Each row of a before or after table is a point. One or more steps were done to the points. Then noise was added and the rows were shuffled. The steps act on how far a point lies along the listed directions, d1 being the first. Write out the steps. A step turns or swaps two directions, mirrors them in a line or flattens them onto one, adds a multiple of one to another, or multiplies one. Angles are multiples of 10 degrees, from the lower direction toward the higher: turns from -170 to 170, lines from 10 to 170 but not 90. Use the fewest steps. Two steps may share a direction if one is a turn and the other turns, adds or multiplies; they go together, in the order done. Otherwise the lowest direction goes first.
In the rows, 128 means zero.

Directions:
(1): [ 68 122 102]
(2): [143 174  83]
(3): [151  81  87]
Before:
[[112 139 139]
 [ 56 100 119]
 [157 155 110]
 [118 128 209]
 [109 100 111]
 [165 144  65]
 [109 192  52]
 [170 182 130]]
After (8 x 3):
[[104 105 130]
 [112 132 130]
 [140 109 194]
 [154 157 114]
 [ 94 186  45]
 [151 160  76]
 [ 56  99 127]
 [172 172 112]]
Steps: turn d1 and d2 by -10 degrees; multiply d3 by 0.4

Directions:
(1): [170 176 208 115 127 103 143 148  95]
(2): [115 123 135  53 162 168 121  80  84]
Before (14 x 9):
[[152 134 103 226  81  77 144 206 162]
 [129 114 125 163 113 114 141 158 132]
 [120 109 107 137 134 109 115 142 145]
 [ 88 101 110 102 156 171 112  98 115]
 [163 170 164 132 143  94 132 151  87]
 [146 150 162 177 115 101 137 168 110]
 [116 116  97 105 169 149 130 107 116]
 [134 182 209  83 146 133 129 139  79]
 [134 138 117 167 126 111 134 136 151]
 [129 105  87 186  83 124 131 165 191]
 [122 112 103 180 105 122 136 137 144]
 [126 122 124 184 111  96 110 158 151]
 [112 130 122  93 127 135 106 106 115]
 [102  91  74 208  71 109 126 154 195]]
After, 14 rows:
[[ 88  78  56 190  81 128 120 136 191]
 [ 83  65   8 145 128 162 113 117 149]
 [115 118  89 143 137 135 126 111 146]
 [141 154 183 165 120 105 134 166 124]
 [108  92  96 141 127 137 134 132 127]
 [135 154 155 123 111 104 116 136 121]
 [121 130 107  82 168 145 114  99  80]
 [123 111 111 140 132 106 117 144 145]
 [ 95  91  83 150 132 132  98 119 145]
 [110 158 178  57 164 160 120 108  74]
 [111 102  88 168 111 134 131 125 142]
 [110  87  62 164  94 148 124 139 187]
 [ 92  98  88 116 147 165 116 101  99]
 [154 155 151 149 145 102 147 156 122]]
Steps: swap d1 and d2

Directions:
(1): [114 157 100 169 165  55 118 158  90 103 189 113  74 122]
(2): [165 210 103 164 139 125  93 141 147 142 139 140 216 142]
(3): [138 138  67 112 144  83 135 126 118  99  21 122 118 164]
(4): [127 179 183 142 153 121 134  65  69 149  96 188 109  99]
(5): [215 162 177 127 102 150 161 159 119  95 133 116  86 182]
Before, 10 rows:
[[138 137 157 129 139 126 147  92  85 107  76 146  99 115]
 [144 206  84 185 186  77  75  96 127 125  40 169 152 122]
 [185 117 173 109 113 186 150 158 151 123 156  92 115 149]
 [ 89 173 142 162 184  73 102 100  90 146 110 175 128  95]
 [165 158 185 116  86 185 161 132 107 123 123 127  73 134]
 [121 232 128 172 188  67  86 115  87 135 132 159 114 101]
 [193 123 179 109  57 196 145 139 151 107 125 123 102 155]
 [154 139 215 119  82 168 177  85 110 131 107 170  73 152]
 [153 142 165  88 100 207 138 139 167 142 143 127 189 118]
 [191 206 167 132 102 153 120 103 144 153 148 135 188 152]]
After:
[[179 106 192  98 110 199 159 138 144 130 136 101 103 141]
 [194 164 146 130  60 185 137 155 190 128 136 127 187 196]
 [197 118 184 100  47 212 146 132 160 117 112 126 116 153]
 [184 172 151 119  71 203 149 161 154 124 131 106 136 154]
 [129 242 112 178 189  65  79 133 100 132 145 150 134 112]
 [166 158  99 147 130 132 113 149 142 101 104 108 181 147]
 [138 130 200  79 106 211 154 106 135 148 120 146 149 101]
 [175 188 209 117 105 160 141  62 110 160 118 162 143 133]
 [108 193 101 181 180  67  84 143 122 139 139 147 176 118]
 [136 205  95 185 190  70  80  90 114 124  38 175 133 117]]
Steps: add -0.3 times d5 to d1; swap d2 and d4

Directions:
(1): [144 117 169 156 181  95 168 116 162 100 159 159 147 144  49 190 124  90
  99 202 121 130 111 132 154 124  40 138 123  86 100 140]
(2): [124 153  98 107  54 104 139 172 127 151 126  88 170 125  72 163  93 137
 189 191 144 125 105 108 159  92 183  63 145 122 100 185]
(3): [ 47 113 183 147 175  88 140 112 118 169 191 169  99 108 155  91  91 131
 148 161 123 132 142  34 115 154 164  83 106 119 145 148]
(4): [130 110 122 185 146  68 154 163 102 128 107 129 249 105 121  74 155 129
 130 113 130 102 145 107  71 115  96 120 147 200  92 113]
(5): [167 145 158 127 208 118  30 156 132  97 167  75 158 130 126 140 176 163
  78 129 175 120 108  92 137 110 181 121 171 102 146 143]
Before:
[[132 119 141 135 138 153 182  73 149 130 154 186  42 157 105 180  83  83
  139 169  83 136 129 125 147 157  79 149 110  95 158 126]
 [129 185 161  93 107 124  97 158 120 144 193  65 101 127  97 184  83 152
  168 236 165 133  92  77 190 125 219  46 165  64 136 213]
 [ 84 112 134 139  90 111 191 120 121 170 117 163  75 114 148 112  72 136
  187 147 117 140 141  91 111 168 152 100 102 132 137 145]
 [114  93 129 137 134 132 165 107 142 127 101 175 109 118 138 101 137  96
  119  72 107 129 150 150 121 147  94 173 102 168 133  85]
 [121 117 163 136 212 121 109 107 141 138 168 144  77 122 164 137 113 134
  102 128 127 135 128  90 126 150 145 125 133  91 167 127]
 [ 89 136 137 117 109 140 142  96 115 152 132 163  82 120 158  96 103 130
  132 117 104 127 127 141 115 141 142 125 132 141 138 131]
 [ 87 160  95  75  18 148 159 131 135 175 114 106 106 138  82 181  56 114
  213 213 149 159 110 106 187 107 217  67 114  93  97 189]
 [110 122 136 102 132 180 119  88 142 148 139 139  57 144 171 126 113 130
  133 124 126 121 144 136 142 161 148 136 110 108 161 112]
 [ 88 108 136 136  78 148 175  86 107 156 117 176  61 126 172 110  93 112
  164 106  75 138 165 152 154 150 140 135 103 121 147 105]]
After, 9 rows:
[[ 71 132 150 122 119 132 144  92 112 162 147 172  75 114 163  86  96 132
  136 123 104 129 130 121 111 145 150 115 127 138 141 133]
 [ 69 104 149 140  88 140 179  85 105 165 130 184  55 121 178 101  85 111
  169 114  73 139 170 132 151 158 148 125  98 118 152 110]
 [ 75 158 104  78  25 142 160 128 134 181 124 112 102 135  86 174  52 114
  215 218 147 160 112  93 184 110 223  62 110  91 100 192]
 [118  94 126 138 131 133 164 109 142 124  98 172 110 119 137 103 140  97
  118  70 109 129 148 154 122 146  91 177 103 171 131  85]
 [ 98 179 182 100 125 109 101 151 115 160 216  81  91 121 107 169  70 153
  175 250 163 135  97  40 186 136 233  30 157  60 143 221]
 [117 116 150 139 147 145 184  71 147 139 165 195  35 152 109 172  75  83
  141 176  82 136 130 109 145 161  87 141 107  92 161 129]
 [ 44 106 161 150 113  89 196 113 115 190 150 183  60 104 162  93  54 137
  197 163 116 143 147  43 103 182 170  76  92 127 147 157]
 [ 86 110 186 144 232 102 115 101 137 156 195 162  65 114 176 121  97 135
  111 143 125 136 134  49 121 161 161 105 123  86 174 135]
 [ 98 120 145 104 139 174 120  85 140 155 149 146  52 142 176 119 107 131
  135 129 124 121 149 121 140 164 155 129 106 105 164 115]]
Steps: multiply d3 by 2

Directions:
(1): [ 91 152 160  86 121 170 184 114 106 102 156 130 115 149  98 151 136 111
 114 180 184 104 171 154  65 113 161 125 111 131 154 104 136 102 205 122
 202 125 151 199 195  63 147 120 159 171 157  50 145 113  96 124 121 191
  79  98 186 201 185 144  82 174 129 147]
(2): [107 122 164 119 161 140 109  73  66 121 131  66 156 234 160 153  76 145
 114 114 179 153 179 113  95 207  97 138 135 164  80 141  98 187 138 154
 174  88 134 154 123 137  97 143 113 131 124 156 173 116 232 196 130 112
  96 180  58 161 138 132 181 136 140 142]
(3): [224  63 153  79 108  87  90 160  90  97 129 134 117 131 169 116  91 121
 126 149 134 146  64  72  95 160 153 145 122  47 168 166  94  81 186 109
 139 120 124 104 182 134 134 111  76 189  45 101 157  60  95 156  83  82
 150 145  87 141  84 117  77 159 144 134]
(4): [134 112 122 125  97  49 134 101 170 118 133  26 146 160 126 198 133 148
 172 172 153 145 179 194 138  80 154 108 117 147 152 225  89 129 111 194
 118 180 107 111  87 144 192 140 124 123  92 125  89  89 137 125 174 129
 188  97 131 128 147 110 103 225  93 151]
(5): [ 61  52 112 148  68 134  53 107 116 175 163 166 201  80 116  73  77 168
 105 171 125 131 148 201 179 184  97 185 171 102 201 140 133 149 134 121
 158  86  56 129 121 106 106 158 156 138 167 146 114  67  89 152 177 112
 121 139 130 139 169 138  93 133 114 104]
(6): [138  85 152 115 102 142 122 117  97  77  85 153  64  83  90 161  77  77
 118  89  70  99 103 109  81 160 124 165 175  92  86 170  77 133 101 131
 156  80 123 189 118 179 146 140 169  83 191  57 100 173 163 161 203 132
 217 105 157 115 110 172 123 161 114 158]
Before, 11 rows:
[[121  66 147 140 112 152  77 125  86 131 135 213 139 100 136  40  78 126
   93 110 107 130  88  85 128 211  90 156 155  87 140  91 131 147 129  90
  136  45 105 118 139 113  51 141 103 139 131 142 163 124 127 172 124  91
   98 183  78 118 107 154 128  69 161 112]
 [133  92 125 121  95 146 118 148 127 138 138 185 110  69 103  96 123 129
  138 134  81 125  93 131 146 146 138 163 147  89 136 129 138  93 116  89
  155 104 113 143 146 103 127 140 135 123 140 112 130 134  87 126 142 122
  139 122 153 122 128 147 102 131 129 123]
 [182 150 128 109 143 148 150 171 137 106 118 171  82  86 125 121 160  85
  127 115  93 102  84  90  87  96 157 106 115 100 104 101 139  81 121  95
  113 142 175 141 164 114 144 104 127 127 115  84 133 158  87 104  90 152
  118 102 157 127  98 135 110 106 130 129]
 [140 102 111 137 129 113 100 122 108 138 133 112 158 143 163 116 104 143
  119 146 147 136 111 142 142 150 112 141 146 107 154 160 122 129 143 138
  118 129 108 122 130 129 116 135 106 144  94 147 138  71 133 148 119 109
  136 136 106 130 133  99 111 134 141 112]
 [201 113  98 124 133  58 109 164 165 122 101 103 120 136 164 149 161 135
  169 116 107 161  67  79 149  76 152  83 121 117 141 165 129 118 111 148
   60 189 116  62 111 160 147 106  80 132  60 147 104 112 102  95 108  90
  163 140 119  86  72  91 111 141 117 135]
 [104 144 122 127 134 150 142 137 128 148 147 155 161 144 126 100 136 135
  107 149 169 133 162 134 149 117 127 114 113 150 166  80 160 125 159 110
  159 120 123 141 166  67 123 129 142 164 134 144 151 123 109  96  89 141
   57 148 128 151 145 136 124  80 126 116]
 [115 108 148 152 100 136 115 141 117 130 133 156 152 107 141  93 122 136
  111 136 124 125 127 139 141 131 123 126 132 106 138 128 136 135 147 128
  133 114 105 112 151 110 105 134 135 143 137 139 118 113 107 118 117 138
  103 131 129 130 140 137  95 124 134 112]
 [ 98  86 161 113 101 184 104 103  90 103 148 179 123 122 105 118  66 118
  100 122 107  98 109 115  79 198 104 186 151  94 116 127 105 129 136 112
  173  56 121 196 144 130 120 138 149 125 193  82 136 151 164 168 177 128
  146 137 128 142 144 165 116 123 136 131]
 [159 124 151 105 143 130 107 129  75 126 148 124 135 200 204  96 118 143
  115 116 167 152 112  65 104 180 128 157 105 110 145 122 126 122 175 101
  154 118 140 120 186 103  84 118  94 175  63 135 194 100 141 146  73 105
   60 174  70 168 109 108 142 107 163 140]
 [170 143 135 113 139 135 137 132 130 110 125 119 102 143 146 125 136 115
  136 119 160 129 118  90 117 125 148 104  98 118 115 116 120 117 144 131
  141 139 140 117 128 141 130 124 118 141  91 126 127 116 144 130 111 116
  107 151 116 128 120 123 135 136 134 138]
 [108 111 141 146  98 132 115 127 148 114  94 134 116  94 114 134  91 109
  126 105  81 124 123 153 136 141 106 165 144 122 101 160 118 137  83 126
  114 108 121 163 101 169 144 143 163  84 191  97 100 162 151 115 178 123
  190 111 146 114 120 162 148 140 106 132]]
After (11 x 64):
[[171 193 127 122 163 139 179 140 158 106 116 108  79 148 138 144 179 103
  150 104 158 122 124  83 116  78 159  72  77 148  88  98 135 112 126 137
  116 170 167 113 115 142 142 113 120 125  92 127 119 154 148 100  99 136
  102 135 135 116 118 117 154 126 134 141]
 [ 74  84 142 165  77 125  92 114 119 148 147 135 188 112 133  96 101 159
  112 158 134 130 163 189 162 146 110 142 149 118 158 154 128 158 137 149
  147 105  74 117 128 106 108 153 152 136 156 152 104  89 115 131 155 137
  109 131 127 136 168 139  90 147 119 110]
 [102  61 131 121  84 111  80 103 113 161 171 110 184 142 132 110  90 179
  145 179 141 160 156 183 164 184 123 172 147 114 165 175 119 129 131 129
  180 104  80 129 128  91 124 160 116 147 109 155 145  65 122 164 154 102
  117 151 102 151 160 130 104 174 121 123]
 [ 82 113  83 168 119 145  96 123 130 175 147 158 183  97 139  78 121 157
  107 149 132 123 122 181 184 142  93 151 157 123 174 118 160 140 126 121
  111 122  90 122 119 108  98 143 136 128 142 166 122  85 100 124 134 127
  109 128 136 121 159 105 113  95 137  90]
 [105 194  89 156 122 107 171 143 197 158 151 112 132 128 144 125 217 148
  159 137 137 128 151 160 171  38 155 109  86 167 168 122 169 104 108 131
   87 205 136  97 122  92 143 120 142 122 104 140 109 146  75  45 119 162
   92  95 170 125 146  97 128 122 121 134]
 [ 75  31  97 169  33  52  58 105 184 176 178 129 219  70 114  73 106 187
  147 211 130 149 161 242 215 125 116 145 149 106 249 192 125 139 103 159
  105 125  32  65  77  96 127 165 117 142 104 167  84  38  53 129 195  98
  150 128 118 109 168 122  57 174 104 106]
 [163  60 157 113  88 109  71 145 109 113 115 141 141 115 161 100  60 126
  115 133 108 149  85 118 127 185 112 181 136  69 146 169 107 112 142 104
  129  95 110 134 149 153 125 131 112 148 119 105 141  88 125 142 123  81
  165 146  94 136  98 145 116 144 127 123]
 [202 194 156  94 192 101 186 124 132  80 113  26  89 230 163 210 167 101
  161 116 165 137 154  85  50  83 168  59  76 169  46 155 101 116 118 163
  118 182 211 136 135 132 169 105  88 129  55 113 158 152 191 132  76 150
  113 122  97 149  99 110 161 163 129 161]
 [125  37 128 108  44 105  66 131 142 139 193 158 186  89 125  94  86 168
  127 210 132 123 103 179 139 151 137 182 129  54 237 176 113  80 169 122
  144 113  72 124 154  97 157 134 116 184 111 103 113  43  57 135 157 103
  151 119 130 144 157 125  32 174 119 110]
 [162 198 117 138 218 129 152 136 130 124  88  94 108 218 177 154 176 125
  148  54 134 161 101  28 120 108 118  58 106 194  43  85 156 171  96 141
   73 164 172  93 106 157  93 103  82 107  95 183 153 187 199 110  72 112
   85 181  88  99  74  98 208  66 144 137]
 [ 69 120 118 139  98 130 141 108 148 137 135 125 155 122  88 143 118 129
  121 155 147 121 197 192 154 104 127 126 141 160 161 140 128 142 118 149
  168 120  95 170 121  93 161 151 183 121 181 117 102 136 129 102 173 156
  125 114 163 141 168 154 115 137  93 135]]
Steps: turn d2 and d4 by -170 degrees; turn d3 and d6 by -90 degrees; multiply d5 by 2.5
